Each point is reached from the start by the listed moves, each made 0, 1 or 2 times, or once backwards (-1), plus a little noise. Is the number of moves made odd or even? Then give how often each move was made.

Moves:
(1): -0.017  -0.031  -0.009  0.020
(2): 0.034  0.004  -0.004  -0.019
Start: -0.002  -0.009  0.019  0.016
Points:
0.050  0.023  0.022  -0.022 -> even (-1, 1)
0.013  -0.037  0.005  0.018 -> even (1, 1)
-0.055  -0.046  0.012  0.055 -> even (1, -1)

Moves:
(1): 0.007  0.000  -0.005  0.017  -0.007  0.001  0.003  -0.002  -0.005  -0.008  0.003
(2): -0.014  0.007  0.004  -0.005  0.011  -0.001  0.004  0.016  0.009  -0.009  0.004
(3): 0.013  -0.003  0.005  -0.002  -0.011  -0.006  -0.001  -0.004  -0.008  -0.014  0.006
(4): -0.003  0.000  0.008  0.010  0.008  0.010  -0.002  -0.014  -0.001  0.003  -0.014
(5): 0.015  0.006  -0.006  0.008  0.004  0.014  0.003  0.018  -0.002  -0.010  -0.003
(6): 0.014  0.014  0.000  0.008  -0.009  -0.007  -0.012  0.002  0.012  -0.005  -0.005
(7): -0.009  0.025  0.006  0.001  -0.008  0.006  0.012  -0.004  -0.007  -0.005  -0.001
(8): 0.004  0.008  0.008  0.011  0.006  -0.004  0.021  0.005  -0.006  0.005  -0.020
(9): 0.004  0.001  0.006  0.005  0.014  0.017  0.028  -0.007  -0.004  0.003  0.004
(10): 0.008  0.002  0.004  0.009  0.014  -0.006  -0.017  0.020  -0.004  0.011  0.004
(11): -0.005  -0.012  0.022  0.003  -0.014  0.024  -0.006  0.011  0.008  -0.009  -0.002
Start: 0.005  0.000  0.000  -0.001  -0.007  0.014  0.006  0.010  0.015  -0.005  0.008
Points:
0.085  0.007  -0.030  0.023  0.007  -0.011  -0.001  0.016  0.020  -0.013  0.056 -> odd (1, 0, 1, -1, 0, 2, -1, -1, 2, 1, -1)
-0.013  0.043  0.069  0.068  -0.030  0.091  0.083  -0.015  0.048  -0.039  -0.031 -> odd (2, 1, -1, 1, -1, 2, 1, 1, 2, -1, 2)
0.032  0.004  0.069  0.061  0.038  0.053  0.049  0.119  0.037  -0.015  0.000 -> even (1, 2, 0, -1, 0, 1, -1, 2, 2, 2, 2)
0.072  0.028  0.034  0.075  -0.097  0.092  0.003  0.007  0.019  -0.088  -0.025 -> odd (2, -1, 1, 1, 2, 2, 1, 0, 0, -1, 2)
0.014  0.023  0.050  -0.014  -0.025  0.027  0.070  0.004  0.046  -0.029  0.002 -> even (-1, 1, 1, -1, -1, 2, 0, 1, 2, -1, 1)
